Each row is a point. Each copy is the shape, with its points in the same order, stretched, turned, moved and blurred by noise. Is it also mirrored, or only turned?

Shape (6 x 2):
[[ 2.16  3.17]
 [-1.14 -0.67]
 [-2.27 -3.37]
 [-1.30  1.30]
 [-1.77  1.17]
 [ 0.58  0.49]]
Copy 1 (6 x 2):
[[ 3.90  3.00]
 [-1.27  0.36]
 [-3.29 -1.91]
 [-0.56  2.51]
 [-1.09  2.49]
 [ 1.40  0.63]]
Copy 1 is: only turned
Copy 2 (6 x 2):
[[ 4.16  1.11]
 [-1.46 -0.05]
 [-4.10 -1.17]
 [-0.41  1.65]
 [-0.99  1.88]
 [ 1.06  0.11]]
Copy 2 is: only turned

Shape (9 x 3):
[[ 0.98 -2.19  1.80]
 [-0.52  3.67  1.86]
 [ 0.41 -2.45 -2.16]
 [ 1.10 -1.58  0.85]
 [ 0.45 -0.50  2.23]
 [-2.66 -2.02  1.64]
 [ 0.78  3.87 -0.61]
 [ 1.05  0.20  1.85]
 [ 0.83  0.04 -2.74]]
Copy 1 (9 x 3):
[[-1.55 -2.14 -1.56]
 [-2.16  4.80 -0.62]
 [ 2.55 -1.64 -2.08]
 [-0.88 -1.21 -2.02]
 [-2.35 -0.31 -1.00]
 [-1.42 -1.27  1.53]
 [ 0.14  5.38 -2.21]
 [-1.71  0.10 -2.02]
 [ 2.59  1.37 -2.64]]
Copy 1 is: mirrored
Copy 2 (9 x 3):
[[ 3.05 -1.65 -0.08]
 [-2.08 -1.08  4.38]
 [ 0.62  1.00 -2.76]
 [ 2.28 -0.74  0.03]
 [ 1.81 -2.21  1.09]
 [-0.36 -3.78 -1.43]
 [-2.35  2.09  4.00]
 [ 1.77 -1.28  1.85]
 [-1.19  2.59 -0.68]]
Copy 2 is: only turned
Copy 3 (9 x 3):
[[ 1.76 -0.43  1.58]
 [-3.05  4.01  0.62]
 [ 1.34 -2.09 -2.57]
 [ 1.35  0.16  0.60]
 [ 0.28  1.00  1.45]
 [-1.18 -1.86  1.98]
 [-2.40  4.20 -1.87]
 [ 0.53  1.89  0.87]
 [-0.04  0.60 -3.29]]
Copy 3 is: only turned

Shape (9 x 6):
[[-0.79  0.93  1.24 -1.83 -0.31 -1.88]
 [-0.28  2.25 -0.39  0.31  2.98 -0.79]
 [-0.10 -3.83 -3.28  0.27 -0.98  1.28]
 [-0.40  3.84  2.23  0.14  1.78  1.79]
 [ 3.29  2.49  1.77  2.48  1.12  1.64]
 [-4.08  2.82  0.04 -0.94  0.63 -3.15]
 [ 0.99  1.99 -2.04  0.42 -1.89  2.60]
 [-0.83  0.33  0.94  2.53 -2.11 -1.45]
 [ 1.96  1.09 -1.52 -2.80 -2.64  1.15]]
Copy 1 (9 x 6):
[[ 0.76 -1.53  1.42 -1.13  0.21 -3.50]
 [-0.83 -0.50  0.53  0.81  2.83 -3.32]
 [ 0.31 -2.33 -5.63  0.51 -0.65  1.11]
 [-1.81  2.52  2.58  0.50  1.76 -1.13]
 [ 1.99  1.94 -0.33  2.66  1.42 -0.79]
 [-3.05 -2.38  3.39  0.13  0.34 -6.54]
 [-1.38  1.72 -3.46  2.52 -1.90 -1.06]
 [ 0.76 -2.47  0.36  2.70 -1.20 -2.33]
 [ 1.35  1.40 -3.51 -0.48 -2.16 -1.76]]
Copy 1 is: only turned
Copy 2 (9 x 6):
[[ 0.41 -0.26 -1.63 -3.13 -1.47 -0.88]
 [-1.53  1.27  0.56 -1.48  1.82 -1.93]
 [ 0.59 -1.43 -4.86  1.32 -0.69 -1.83]
 [-2.61  0.22  2.19 -1.03  0.22  1.49]
 [ 0.83  0.23  3.86  1.85  2.07  1.04]
 [-3.09  0.45 -1.56 -4.40 -2.12 -3.74]
 [-1.83  0.23 -0.42  2.67 -2.25  0.16]
 [ 0.65 -2.98  0.66  0.13 -2.25 -2.18]
 [ 0.21  1.70 -2.20 -0.16 -3.74  1.09]]
Copy 2 is: only turned
Copy 3 (9 x 6):
[[-1.17 -1.02 -0.15 -3.48  0.49  1.20]
 [ 1.70  0.59 -1.26 -1.08  2.38 -1.18]
 [-0.68 -0.06 -2.66  2.86 -2.94 -0.71]
 [ 3.34 -0.90  0.27 -1.55  3.37  1.82]
 [ 4.05 -0.98  2.99  0.35  2.37 -1.83]
 [-2.28  0.54 -2.57 -3.30  3.23  1.50]
 [ 1.02  2.28  0.81  2.23 -0.33  0.87]
 [-2.21 -1.13  0.73  0.70  3.10  0.09]
 [ 0.24  2.27  0.59 -0.70 -2.94  1.66]]
Copy 3 is: only turned
Copy 4 (9 x 6):
[[-2.49  1.53  0.11 -0.07  0.58 -1.95]
 [-1.77 -0.25 -0.15 -2.46  3.66  0.11]
 [ 0.32 -2.37 -3.06 -0.01 -1.56  1.31]
 [-3.28  0.28  2.92 -2.87  2.49  0.28]
 [ 0.89 -1.86  3.36 -2.23  2.04 -1.15]
 [-4.25  4.28 -0.62 -0.46  3.14  1.08]
 [-0.13  1.13  0.87 -3.53 -1.61  2.41]
 [ 0.16  1.28  1.31  1.50  0.68  0.82]
 [-0.20  2.03 -0.23 -4.12 -2.59 -0.15]]
Copy 4 is: only turned
